Every row gives one point. Examples show where two turns around zero, p and q, send a point. Where does a point land after both, in the order given? Backwards means that the second turn is done in reverse. Each puzzle has new turns, and all numbers are rounded.

Turn p:
[-27  -6] => [-18  21]
[-21 -27] => [-34   5]
[30 21] => [ 33 -16]
[19 12] => [ 20 -11]
Turn q:
[ -6 -39] => [-38 -11]
[19 18] => [ 24 -10]
[-13  21] => [14 21]
Where do these land?
p, then q backwards: [-16 -43] => [-13 -44]
q, then p: [  6 -25] => [-24  10]
q, then p: [ 8 27] => [ 17 -22]
p, then q: [11 32] => [ 19 -28]
q, then p backwards: [-9  9] => [-8 10]

Turn p:
[ -6   5  14 -24] => [ -4   6  18 -21]
[25 30 -8 22] => [-15  27 -10  32]
[ 13 -29 -17  -6] => [ 33  -1 -15  -5]
[-7 22 35 33] => [-29 -11  28  33]
[-25 -28 -24 -24] => [ 15 -21 -21 -38]
Turn q:
[-20 -28 -15  19] => [-33  13 -20 -11]
[ 10  -5 -11  38] => [-37 -11   5  14]
[-20  -2 -36  10] => [-18  21 -26  19]
[-19   8   5  -2] => [ 4 20  6 -2]
[ 16  18  31 -28] => [ 39 -13  23  -9]
[ 34   9  26 -38] => [ 46 -32  12 -11]
Where do these land?
p, then q: [28 11 17 30] => [-30   1  33  11]
q, then p: [-12  12 -14  -9] => [-10  11 -10  15]
p, then q: [-25 -24 -36 -22] => [ 22 -13 -48   2]
q, then p: [ 23   3 -10 -25] => [ 29   6 -14  13]
p, then q: [-13  -2  43  26] => [-26   1  23 -39]

Turn p:
[  3   9  23 -15 -21  31 -28  17] => [ 28 -10   7  21  -6   6 -31  30]
[  0  36 -56  -9  18  13 -38 -18] => [ 35  13 -53 -33  29  22 -11  -5]
[ 26 -27  -5   6  -9  -3   3  34] => [ -8  11  -1  26   8 -27  18  27]
[-19 -15 -21  33 -15  -1  24  32] => [-35   7 -15  37   1  17  28   6]
[ 21 -18  24   9 -16  10 -14  -2] => [ 11   5  11  25 -11 -26 -16   1]
[-43 -25   1 -10 -21  20  14 -33] => [  9 -46  -6  17 -26  15  11 -33]
[ 12  20  22 -37  45 -21  30  -8] => [ -4  -7  48 -56  16  -3  11   1]
[-30  -8 -11  -1  31 -36   4  -6] => [-39 -19 -13 -31  10  -1   6 -16]
[18 -9 19 33 -3 15 17  9] => [-7 22 25 35  5 -5  1 -8]
[ 13  38   4  -8 -10 -28 -12 -24] => [ 10  25  -2 -40 -26   2 -17  -1]
Turn q:
[  7  30  15 -24 -33  14 -32 -19] => [ 17  11  30 -44  -2   1 -14 -31]
[ -2 -23  -4 -10  24  29   6   6] => [-31  14  -5  14  16  19 -10   6]
[ -5  -6   9  28 -37 -14 -18  29] => [ 25 -38  23  22 -18   2  -9 -13]
[  4 -22 -36 -16   7   2  45 -13] => [ -9  13 -23  -4   4  31  25  44]
[ 21 -15   8  15  13 -20  -4  10] => [ 17  -2 -23  26   0  -6 -10  -4]
[  9  13   4  58  -3 -11   7   4] => [ 12  -5  -2  34 -39 -19  21 -13]
[ -8  -1 -28  17   1 -16 -15   4] => [ -1 -15  -6   2 -28 -10 -13  18]
[  0  -5  -7 -37  45  13  35  28] => [-23  27  -3  18  50  -2   2  40]
[-26  30  41 -30 -17   3 -23 -49] => [ -6  -5  10 -65  17 -16  10 -48]
Where do these land?
p, then q: [-13 -30   5 -30 -10   2  14  11] => [  7 -24 -13  27  12  26  11   5]
p, then q: [ 19  35  44  17  -3  12  -6 -31] => [ 20  16  13 -26  -4 -14 -17 -54]
p, then q: [ -3  11 -19 -28   1  13   5  26] => [-5 16  9 31 18 12 -5 18]
q, then p: [ 41  10  22  17  20  -4 -37 -22] => [ 24  32 -33 -33 -23  -2 -12 -19]
p, then q backwards: [ 37  22  36  29  10 -22  29 -14] => [ 11  49   4  -5   0  53 -13   0]
q, then p: [  9  15  -2   7 -18 -26 -25 -13] => [ 20   7  -7  -9 -22 -30   7  10]
p, then q backwards: [-38 -30 -53 -17   6   5  27  -4] => [-29 -33  28  15 -11 -23  42 -31]
q, then p: [ -8 -23 -19   7 -20  23  16  23] => [ -2  -8  16  45   9  13 -11   1]
p, then q: [-43 -10 -15  -2  13  -4 -23  23] => [-38 -17  -6  10  -8  15 -24  26]
